Each point is reached from the start by the listed moves, each made once or not at all, plus a little noise. Say if it took an odd or an even number of moves. Then give how often each move was made.

Moves:
(1): [0.51 0.28 0.36]
(2): [-0.29  0.28  0.21]
Start: [-0.02 -0.06  0.05]
Points:
[-0.04 -0.04  0.01] => even (0, 0)
[0.47 0.23 0.41] => odd (1, 0)
[-0.32  0.23  0.28] => odd (0, 1)

Moves:
(1): [-0.09 -0.40 -0.18  0.06  0.06 -0.02  0.32 -0.13]
(2): [-0.34  0.30  0.24 -0.15 -0.08  0.08  0.35  0.29]
(3): [ 0.26 -0.12  0.16  0.28 -0.28 -0.44  0.27 -0.42]
(4): [ 0.15  0.40  0.23 -0.22  0.13  0.13  0.13  0.00]
(5): [ 0.29 -0.03 -0.17 -0.30 -0.13 -0.23 -0.33  0.08]
(6): [-0.26 -0.28 -0.04 -0.40  0.16  0.02 -0.56 -0.05]
(7): [-0.51  0.17 -0.24  0.04  0.28 -0.05  0.26  0.01]
(8): [ 0.10 -0.13  0.10  0.00  0.23 -0.10 -0.24  0.20]
Start: [ 0.12  0.02 -0.04 -0.08 -0.07  0.08 -0.21 -0.17]
Points:
[ 0.23 -0.29  0.32 -0.82  0.03 -0.50 -0.30 -0.19] => odd (1, 1, 1, 1, 1, 1, 0, 1)
[-0.23 -0.28 -0.64 -0.30  0.10 -0.21  0.03 -0.21] => odd (1, 0, 0, 0, 1, 0, 1, 0)
[ 0.17  0.07  0.00 -0.30  0.12  0.22  0.23 -0.32] => even (1, 0, 0, 1, 0, 0, 0, 0)
[ 0.12 -0.49 -0.17  0.03  0.21 -0.05 -0.12 -0.06] => even (1, 0, 0, 0, 0, 0, 0, 1)
[-0.68  0.20 -0.28 -0.91  0.14 -0.10 -0.46  0.13] => even (0, 1, 0, 0, 1, 1, 1, 0)
[ 0.21 -0.39  0.17 -0.36  0.04 -0.19  0.00 -0.77] => even (1, 0, 1, 1, 0, 1, 0, 0)

Moves:
(1): [-0.08 -0.01 -0.06  0.02  0.00 -0.03 -0.06 -0.02 -0.25 -0.11  0.16  0.00
  0.22]
(2): [ 0.07 -0.05  0.28  0.04  0.10 -0.19  0.13  0.10  0.05 -0.12  0.07 -0.26
 -0.09]
(3): [ 0.02 -0.04 -0.34 -0.07  0.15  0.24 -0.22  0.36 -0.01 -0.25  0.11 -0.04
  0.02]
(4): [-0.40 -0.09  0.13  0.03 -0.42 -0.21 -0.23  0.28  0.02  0.05 -0.10 -0.10
 -0.22]
(5): [ 0.00 -0.28  0.14  0.31  0.16  0.03  0.13  0.32  0.02  0.19 -0.02  0.08
  0.16]
(6): [ 0.02 -0.22  0.35 -0.07  0.16  0.43 -0.13  0.00 -0.02  0.18 -0.05  0.01
 -0.23]
(7): [ 0.04  0.22  0.20  0.01  0.26  0.04 -0.14 -0.06  0.06 -0.06 -0.11  0.14
 -0.10]
(8): [-0.08  0.33 -0.24  0.15  0.25  0.16 -0.05  0.08 -0.06  0.04 -0.06 -0.18
 -0.13]
(9): [-0.21 -0.07 -0.23 -0.20  0.22 -0.06 -0.76 -0.18  0.37  0.35  0.10 -0.06
  0.17]
(10): [ 0.12 -0.20 -0.02  0.22 -0.02 -0.04 -0.15 -0.05 -0.09  0.04 -0.23  0.02
  0.04]
(11): [ 0.10  0.40  0.15 -0.38 -0.01  0.06 -0.14  0.12 -0.31  0.39 -0.13 -0.08
  0.18]
(12): [ 0.06 -0.02 -0.11 -0.15 -0.06  0.03  0.02  0.11 -0.16 -0.09 -0.29  0.28
 -0.06]
Start: [-0.01  0.12  0.36 -0.10 -0.17  0.07 -0.17 -0.05  0.18 -0.07 -0.10 -0.03
 -0.02]
Points:
[ 0.15 -0.48  0.69 -0.07  0.37  0.64 -0.27  0.88  0.09 -0.16 -0.29  0.00
 -0.19] => odd (0, 1, 1, 0, 1, 1, 0, 0, 0, 0, 0, 1)
[ 0.09 -0.20  0.73  0.09  0.58  0.77 -0.53  0.56  0.24 -0.04 -0.19  0.15
 -0.19] => even (0, 0, 1, 0, 1, 1, 1, 0, 0, 0, 0, 0)
[-0.40 -0.22  0.40 -0.13  0.01 -0.08 -1.51  0.88  0.00  0.48 -0.14 -0.46
  0.43] => even (1, 1, 1, 1, 1, 0, 0, 0, 1, 1, 1, 0)
[-0.24  0.11  0.09  0.11  0.36 -0.07 -1.11 -0.12  0.20  0.08 -0.10 -0.50
  0.16] => odd (1, 1, 0, 0, 0, 0, 0, 1, 1, 1, 0, 0)
[ 0.19  0.14  0.20 -0.40  0.12  0.45 -0.35  0.84 -0.27  0.17 -0.44  0.21
  0.28] => even (0, 0, 1, 0, 1, 0, 0, 0, 0, 0, 1, 1)

Moves:
(1): [ 0.18  0.11  0.08  0.01  0.14  0.13 -0.07 -0.16  0.44  0.04  0.00  0.03
 -0.08  0.12  0.12  0.23  0.07 -0.02 -0.25 -0.11 -0.05  0.26  0.03 -0.01
  0.05]
(2): [-0.05 -0.05  0.16  0.13  0.08 -0.04  0.06  0.04  0.08  0.07  0.16 -0.15
  0.10  0.18  0.25  0.06  0.04  0.00 -0.34 -0.20 -0.18 -0.01  0.11 -0.03
 -0.03]
(3): [-0.07 -0.14 -0.01 -0.05  0.01 -0.07 -0.11  0.01 -0.07  0.05 -0.09  0.15
  0.03 -0.02  0.08 -0.15  0.00  0.04  0.07 -0.08 -0.04  0.07 -0.12 -0.12
 -0.23]
(4): [ 0.07 -0.04 -0.01 -0.07  0.02  0.00 -0.10 -0.10  0.04 -0.03 -0.02 -0.09
  0.11 -0.01  0.12  0.03  0.07 -0.14 -0.09  0.20 -0.08  0.01 -0.02  0.06
  0.01]
(5): [ 0.21 -0.01 -0.09 -0.16  0.18  0.05 -0.04 -0.08  0.03  0.05  0.02  0.05
 -0.11 -0.05  0.01 -0.13  0.04 -0.08  0.02  0.04  0.07  0.15  0.08 -0.08
  0.05]
(6): [-0.11  0.09 -0.18  0.05  0.13 -0.11  0.00  0.14  0.05  0.07 -0.14 -0.25
  0.07  0.00 -0.11 -0.02  0.03  0.08  0.18 -0.04 -0.02 -0.10 -0.05 -0.06
  0.07]
(7): [-0.06 -0.11  0.14 -0.13  0.18  0.02  0.03  0.06 -0.19  0.05  0.06 -0.09
  0.15  0.03  0.10  0.24 -0.18  0.03 -0.04 -0.10 -0.07  0.21  0.00 -0.01
 -0.14]
(8): [-0.14 -0.11  0.06 -0.23  0.07 -0.09 -0.12 -0.05 -0.03  0.03  0.14  0.18
  0.01  0.09 -0.35  0.15  0.01 -0.18 -0.12 -0.07  0.06  0.06  0.10 -0.01
  0.43]
(9): [ 0.15 -0.09  0.16 -0.02  0.08  0.22 -0.12 -0.12  0.12  0.13  0.00  0.00
 -0.03  0.04  0.03 -0.08 -0.10 -0.15  0.12 -0.10 -0.01  0.17  0.04  0.00
 -0.04]
(10): [ 0.29 -0.18  0.15 -0.11  0.10  0.02 -0.25  0.04 -0.03  0.13  0.00 -0.07
  0.05 -0.07  0.09  0.12  0.11 -0.12 -0.14  0.01  0.02  0.21  0.08 -0.03
  0.02]
(11): [-0.08  0.04 -0.03  0.04 -0.19  0.00  0.27 -0.01  0.10  0.19 -0.08  0.06
  0.07  0.05 -0.06 -0.09  0.08  0.10 -0.01  0.10 -0.11  0.02 -0.04 -0.03
  0.14]
(12): [ 0.14 -0.01  0.10  0.04  0.11  0.00 -0.12  0.05 -0.09 -0.08 -0.05  0.02
  0.16  0.17  0.06 -0.14  0.23  0.19  0.15  0.14  0.03 -0.08  0.19  0.04
  0.03]
(13): [ 0.16  0.19  0.09  0.09  0.03  0.02 -0.13 -0.01 -0.02  0.01 -0.05 -0.02
  0.12 -0.07 -0.12 -0.08  0.08 -0.08  0.11 -0.10 -0.10  0.19  0.08  0.23
 -0.10]
(14): [ 0.06  0.05 -0.12  0.06 -0.04  0.03 -0.15 -0.25  0.05  0.02 -0.23 -0.12
  0.10  0.10  0.01 -0.04 -0.11 -0.03  0.05 -0.19 -0.02  0.02 -0.18 -0.15
  0.27]
(15): [ 0.08 -0.19  0.02 -0.07 -0.13  0.18 -0.06  0.30 -0.06 -0.05 -0.15  0.01
  0.21  0.14 -0.23 -0.04  0.09 -0.19  0.18  0.00  0.05  0.07  0.04 -0.23
  0.21]
(16): [ 0.02  0.15 -0.12  0.02 -0.01  0.08  0.00 -0.09 -0.11  0.17 -0.19  0.07
 -0.03 -0.10 -0.10  0.26  0.03 -0.12 -0.21 -0.04  0.24 -0.05 -0.04  0.09
 -0.11]
(17): [ 0.13  0.02  0.09  0.07  0.09 -0.02  0.21 -0.04  0.14  0.08  0.04  0.09
  0.14 -0.02 -0.10  0.24  0.05 -0.10  0.08 -0.12 -0.01 -0.09 -0.17  0.03
 -0.01]
(18): [-0.19  0.10 -0.17 -0.05  0.02 -0.03 -0.20 -0.12 -0.05 -0.09  0.10  0.04
 -0.41 -0.11  0.13  0.14  0.35  0.01  0.15 -0.06 -0.09  0.18  0.43  0.15
 -0.17]
(19): [-0.10  0.06 -0.03  0.16  0.01 -0.06  0.05  0.02  0.08  0.10 -0.04  0.00
 -0.08  0.05  0.05  0.01 -0.01 -0.11  0.02  0.01  0.00  0.06 -0.13  0.09
  0.11]
(20): [ 0.07  0.03  0.20 -0.18 -0.05  0.03 -0.05  0.13  0.01  0.12 -0.10  0.23
 -0.17 -0.02  0.08 -0.06 -0.02 -0.10  0.11 -0.02 -0.23  0.09  0.02 -0.02
  0.06]
(21): [-0.02  0.05  0.28  0.02 -0.01  0.03  0.08 -0.15  0.17 -0.02 -0.01  0.06
 -0.10 -0.10  0.12 -0.03 -0.06 -0.01 -0.14 -0.01  0.02  0.06  0.01 -0.09
 -0.05]
(22): [-0.03  0.13 -0.11  0.07 -0.09 -0.13 -0.24 -0.03  0.00 -0.07  0.16 -0.14
  0.13  0.09 -0.16  0.03 -0.19 -0.09  0.27 -0.07 -0.08  0.01  0.14 -0.09
 -0.12]
(23): [-0.14  0.06 -0.18 -0.05 -0.07  0.08 -0.21  0.02 -0.09 -0.06  0.22 -0.08
  0.00 -0.02  0.22 -0.17  0.13  0.12  0.09  0.00  0.08 -0.02  0.02 -0.08
  0.13]
(24): [ 0.14 -0.18  0.18 -0.24 -0.04 -0.06  0.16 -0.01  0.06  0.00 -0.14 -0.02
  0.11  0.06 -0.05  0.14 -0.05 -0.09 -0.25 -0.14  0.25 -0.04 -0.14 -0.03
  0.10]
Start: [-0.01  0.05  0.01 -0.17  0.05  0.02 -0.03  0.15 -0.13  0.09 -0.13 -0.15
 -0.32  0.30 -0.11  0.28 -0.12  0.14  0.12  0.05 -0.03  0.18 -0.02  0.01
 -0.05]
Points:
[ 0.02  0.57 -0.42 -0.33 -0.02  0.11 -0.77  0.36 -0.11  0.46 -0.23 -0.44
 -0.21  0.40 -0.12  0.18  0.59 -0.35  0.60 -0.15 -0.49  0.75  0.78 -0.09
  0.06] => even (0, 1, 0, 1, 1, 1, 0, 0, 0, 0, 1, 0, 1, 0, 1, 1, 0, 1, 0, 1, 0, 1, 1, 0)
[ 0.31  0.12  0.27 -0.60  0.71  0.16 -0.34  0.36  0.13  0.82 -0.61  0.30
 -0.08  0.45 -0.71  0.94  0.08 -0.69  0.27 -0.58 -0.15  1.10 -0.19 -0.12
  0.32] => even (1, 0, 1, 0, 1, 1, 1, 1, 0, 0, 0, 0, 1, 0, 1, 1, 1, 0, 1, 1, 0, 0, 0, 0)
[ 0.19  0.46  0.09  0.03  0.42 -0.23 -0.30 -0.32  0.13  0.62 -0.47 -0.18
  0.37  0.66 -0.57  0.35  0.08 -0.16  0.23 -0.59 -0.16  0.44  0.07 -0.30
  0.28] => odd (0, 1, 1, 0, 1, 1, 0, 1, 0, 0, 1, 1, 1, 1, 0, 1, 1, 0, 0, 0, 1, 1, 0, 0)
[ 0.27  0.05  0.18 -0.65  0.20  0.24 -0.95 -0.16  0.31  0.68 -0.69  0.20
 -0.19  0.48 -0.07  0.70  0.95 -0.32  0.22 -0.22 -0.15  0.88  0.28 -0.48
  0.80] => even (1, 0, 1, 1, 0, 1, 0, 1, 0, 1, 1, 1, 0, 1, 1, 1, 1, 1, 0, 1, 1, 0, 1, 0)
[ 0.49 -0.03  0.53 -0.74  0.67  0.25  0.18 -0.31  0.58  1.12 -0.62 -0.08
  0.06  0.76 -0.26  1.19 -0.24 -0.56 -0.53 -0.94 -0.08  0.91 -0.23 -0.33
  0.78] => odd (1, 1, 0, 0, 1, 1, 1, 1, 1, 0, 1, 0, 0, 1, 0, 1, 1, 0, 0, 1, 0, 0, 0, 1)
[ 0.60 -0.08  0.46 -0.51  0.46  0.37 -0.42  0.02  0.86  0.83 -0.64  0.19
 -0.64  0.31  0.21  0.47  0.61 -0.64  0.42 -0.14 -0.52  1.34  0.19 -0.36
  0.16] => even (1, 0, 1, 1, 1, 1, 0, 0, 1, 1, 1, 0, 0, 0, 1, 0, 1, 1, 1, 1, 1, 0, 0, 0)
[ 0.89 -0.35  0.89 -1.10  0.55  0.36 -0.33  0.02  0.42  0.37 -0.33  0.10
 -0.40  0.25  0.27  1.14  0.38 -0.71 -0.26 -0.28 -0.16  1.27  0.33 -0.27
  0.07] => odd (1, 0, 0, 1, 1, 0, 1, 0, 0, 1, 0, 0, 0, 0, 1, 0, 1, 1, 0, 1, 1, 0, 0, 1)
[-0.07 -0.32  0.40 -0.73 -0.03  0.26 -0.20  0.39  0.04  0.45 -0.14  0.02
 -0.27  0.74  0.52  0.57  0.39  0.02 -0.17 -0.55 -0.40  1.04  0.30 -0.43
  0.09] => even (1, 1, 1, 0, 0, 0, 1, 0, 0, 0, 1, 0, 0, 0, 1, 0, 0, 1, 0, 1, 0, 0, 1, 1)
[ 0.22 -0.03 -0.36 -0.68  0.60 -0.13 -1.16 -0.35  0.17  0.36 -0.24 -0.75
 -0.23  0.48  0.48  0.72  0.14 -0.28  0.18 -0.46 -0.07  1.28  0.12 -0.39
  0.09] => odd (1, 0, 1, 1, 1, 1, 1, 0, 0, 1, 0, 0, 0, 1, 0, 0, 0, 1, 1, 0, 0, 1, 1, 1)

Moves:
(1): [-0.13 -0.02 -0.04  0.03 -0.04 -0.08 -0.12  0.08 -0.24  0.01 -0.03 -0.03
 -0.04 -0.11  0.03  0.02  0.17  0.29  0.30 -0.05 -0.01  0.05  0.21 -0.03
 -0.01]
(2): [ 0.07  0.11 -0.17  0.02  0.14  0.17 -0.07 -0.20  0.11 -0.04 -0.27 -0.03
 -0.03 -0.20  0.13  0.02 -0.11  0.05 -0.07  0.03 -0.04  0.11  0.04  0.07
  0.09]
(3): [-0.12 -0.01 -0.09 -0.02  0.17 -0.02 -0.06 -0.11 -0.28  0.07 -0.17  0.24
  0.09  0.08  0.01  0.22  0.07 -0.05  0.10 -0.10  0.00  0.16  0.03  0.01
  0.09]
(4): [ 0.02  0.20  0.21  0.29  0.07  0.25 -0.08  0.09  0.28 -0.04  0.15 -0.16
 -0.05  0.07  0.04 -0.09 -0.37  0.10 -0.10  0.02 -0.16 -0.19 -0.10  0.07
 -0.10]
(5): [-0.01 -0.16  0.04 -0.02 -0.08 -0.16  0.02 -0.06  0.04  0.06  0.00  0.14
  0.04 -0.16  0.21 -0.01  0.08 -0.06 -0.11 -0.07 -0.19  0.02  0.03 -0.10
 -0.09]
(6): [-0.21  0.26  0.04  0.19 -0.18  0.12 -0.38 -0.08 -0.08  0.13 -0.29 -0.07
 -0.14 -0.14 -0.02  0.07  0.19  0.08  0.21  0.10 -0.27  0.05  0.23 -0.13
  0.15]
(7): [ 0.02  0.02 -0.09 -0.01 -0.12 -0.04  0.15  0.19  0.12 -0.25  0.07 -0.08
  0.05  0.03 -0.02  0.04 -0.15 -0.12 -0.03  0.01  0.12 -0.05  0.05  0.13
 -0.08]
(8): [-0.10 -0.27 -0.03  0.01 -0.20 -0.19 -0.01 -0.08 -0.05  0.06  0.01  0.04
 -0.05  0.10  0.02 -0.10 -0.16  0.06  0.17  0.02 -0.13  0.08 -0.18  0.05
 -0.03]
(9): [-0.55  0.00  0.07  0.06 -0.20  0.16 -0.06 -0.04 -0.05  0.11 -0.01 -0.21
  0.15 -0.03 -0.24 -0.18  0.04  0.10  0.07  0.00  0.04  0.09 -0.08 -0.05
 -0.02]
(10): [ 0.20  0.31 -0.07  0.12  0.14  0.14  0.01 -0.03  0.01  0.11 -0.09 -0.23
  0.06  0.17  0.25  0.01 -0.02 -0.09 -0.08 -0.10 -0.23  0.11 -0.07 -0.11
 -0.01]
(11): [ 0.01  0.07 -0.09  0.19  0.11 -0.04 -0.04  0.06  0.01  0.15  0.05 -0.03
 -0.06  0.09  0.00 -0.05 -0.06 -0.04  0.00 -0.02 -0.08  0.02  0.12 -0.25
 -0.04]
(12): [ 0.10  0.15  0.10 -0.07  0.15  0.15  0.06  0.14 -0.13 -0.15  0.12 -0.03
 -0.12 -0.23  0.12 -0.07  0.00 -0.22  0.27  0.09  0.17  0.03 -0.02 -0.05
  0.17]
(13): [ 0.17  0.05  0.14  0.03  0.04  0.15 -0.23 -0.15  0.02 -0.23 -0.11  0.18
  0.13  0.01  0.02 -0.24  0.13  0.06 -0.02 -0.08 -0.05  0.24  0.13 -0.23
  0.02]
(14): [-0.24  0.05 -0.02  0.17 -0.21 -0.15 -0.12 -0.35  0.03  0.13 -0.09  0.01
  0.21  0.05 -0.01 -0.30 -0.08  0.08  0.04 -0.06 -0.12 -0.36  0.01 -0.20
 -0.13]
(15): [-0.14  0.06 -0.04  0.06 -0.07 -0.08  0.05  0.17 -0.07  0.05 -0.17 -0.14
 -0.10  0.07  0.13  0.06  0.05  0.09  0.02  0.18  0.11 -0.02 -0.12 -0.21
  0.09]
(16): [ 0.13  0.06 -0.02  0.07  0.14 -0.02 -0.01  0.01  0.10 -0.02  0.06  0.00
  0.01  0.03  0.25 -0.03  0.07  0.03  0.16  0.08  0.03  0.06  0.09  0.05
  0.14]
(17): [ 0.01  0.37  0.10 -0.18  0.01  0.45  0.09 -0.09  0.51  0.02 -0.01  0.00
  0.10  0.44  0.03 -0.19 -0.27 -0.06 -0.09 -0.06 -0.23  0.17  0.06 -0.19
 -0.28]
(18): [-0.05 -0.10 -0.07 -0.06 -0.07 -0.11 -0.08  0.12  0.02  0.20 -0.21  0.08
  0.06  0.03 -0.16 -0.04  0.01  0.10  0.00  0.01 -0.25 -0.04 -0.01 -0.03
  0.06]
(19): [-0.09 -0.01  0.32 -0.10 -0.11  0.01  0.37 -0.03  0.21 -0.18  0.16 -0.23
 -0.04  0.00 -0.30  0.05 -0.50  0.09 -0.11  0.20 -0.01 -0.07 -0.09 -0.05
  0.09]
(20): [-0.01  0.11 -0.23 -0.06  0.03  0.07 -0.17  0.03 -0.14  0.12  0.04  0.02
  0.11  0.08 -0.05  0.10 -0.14  0.07 -0.04 -0.06 -0.04  0.10  0.06 -0.05
  0.05]
(21): [ 0.00  0.35  0.34  0.16 -0.23  0.19  0.15  0.00  0.09 -0.07  0.12 -0.07
 -0.13 -0.10 -0.03 -0.26  0.12  0.14  0.10 -0.02  0.24 -0.07  0.08  0.20
  0.07]
(22): [-0.05 -0.06  0.12 -0.02  0.10 -0.31 -0.01  0.01 -0.06 -0.25  0.04 -0.04
 -0.01 -0.06 -0.06  0.03 -0.04 -0.05  0.06 -0.06  0.17 -0.01 -0.08  0.17
  0.05]
(23): [ 0.01 -0.26 -0.12 -0.16  0.12 -0.09 -0.01  0.02  0.10  0.05 -0.04 -0.09
 -0.07  0.13  0.05  0.19 -0.17 -0.08  0.01 -0.12  0.12 -0.14 -0.03 -0.03
  0.10]
(24): [ 0.09 -0.08  0.34 -0.08 -0.20 -0.11 -0.09 -0.07 -0.32  0.13 -0.10 -0.13
  0.12 -0.28 -0.08 -0.25 -0.10  0.16  0.03  0.12  0.31  0.01  0.01  0.22
 -0.03]
Start: [ 0.10  0.04  0.35  0.04 -0.14  0.02 -0.08 -0.49 -0.02  0.05  0.24 -0.02
 -0.26  0.27  0.02 -0.18 -0.06  0.01  0.05 -0.13  0.11 -0.02 -0.04  0.35
  0.21]
Points:
[-0.46  0.06  0.45  0.26 -0.05 -0.37 -0.15 -0.09 -0.14  0.19  0.14 -0.26
 -0.30  0.01  0.26 -0.48  0.07 -0.06  0.50  0.09  0.11  0.14 -0.11 -0.13
  0.55] => even (0, 0, 0, 0, 1, 0, 0, 0, 1, 0, 1, 1, 0, 0, 1, 1, 0, 1, 0, 0, 0, 1, 0, 0)
[-1.16  0.24  1.15  0.32 -1.19 -0.53 -0.20 -0.62 -0.68  0.25 -0.43 -0.84
 -0.18 -0.17 -0.08 -0.71 -0.55  0.53  1.11  0.04  0.16 -0.20 -0.05  0.15
  0.64] => odd (1, 0, 1, 0, 1, 1, 1, 1, 1, 1, 0, 1, 0, 1, 1, 0, 0, 1, 1, 0, 1, 1, 1, 1)
[-0.67  0.69  1.22  0.00 -0.55  0.75 -0.29 -0.91  0.42 -0.52 -0.08 -0.59
 -0.51  0.07 -0.25 -0.86 -0.67  0.46  0.96 -0.06  0.10  0.51  0.24  0.07
  0.58] => even (1, 1, 0, 0, 0, 1, 0, 1, 1, 0, 0, 1, 1, 0, 0, 0, 1, 0, 1, 0, 1, 1, 1, 0)
[ 0.25  0.12  0.23  0.00  0.19  0.25 -0.32 -0.91  0.34  0.33 -0.11  0.25
 -0.01  1.12  0.60 -0.34 -0.48 -0.27  0.03 -0.66 -0.68  0.64  0.06 -0.50
 -0.06] => even (0, 0, 1, 0, 1, 0, 0, 1, 0, 1, 1, 0, 1, 0, 0, 0, 1, 0, 0, 0, 0, 0, 1, 0)
[-0.46  0.93  1.00  0.19 -0.40  0.76 -1.02 -0.62  0.12  0.14 -0.57 -0.38
  0.01 -0.14  0.08 -0.97 -0.59  0.42  0.30  0.13 -0.32  0.54  0.10 -0.17
  0.37] => odd (0, 1, 0, 1, 1, 1, 0, 0, 1, 0, 0, 1, 1, 0, 1, 0, 1, 1, 0, 1, 0, 1, 0, 1)
[-0.72  0.11  0.46  0.21 -0.28 -0.19 -0.38 -0.92 -0.30 -0.09  0.00 -0.20
 -0.05 -0.47  0.18 -0.67  0.00  0.20  0.62 -0.24  0.11 -0.08  0.07  0.15
  0.25] => odd (1, 1, 0, 0, 1, 0, 0, 0, 1, 0, 0, 1, 0, 1, 0, 0, 0, 0, 0, 0, 0, 1, 0, 0)
[-0.62  0.15  0.58  0.25 -0.60  0.31 -0.26 -0.77  1.20  0.20  0.33 -0.34
  0.34  1.14 -0.12 -1.02 -1.65  0.34  0.00 -0.25 -0.86 -0.12  0.03 -0.54
 -0.13] => even (0, 0, 0, 1, 1, 0, 1, 1, 1, 0, 1, 0, 1, 1, 0, 1, 1, 1, 1, 1, 0, 0, 1, 0)
[-0.83  0.10  0.63 -0.47 -0.63  0.25  0.14 -0.27 -0.34  0.06  0.12 -0.63
 -0.08  0.56 -0.29 -0.29 -1.22  0.34  0.76  0.10  0.55  0.38 -0.14  0.09
  0.31] => even (1, 0, 1, 0, 0, 0, 1, 1, 1, 0, 0, 1, 0, 0, 1, 0, 1, 0, 1, 1, 0, 0, 1, 1)
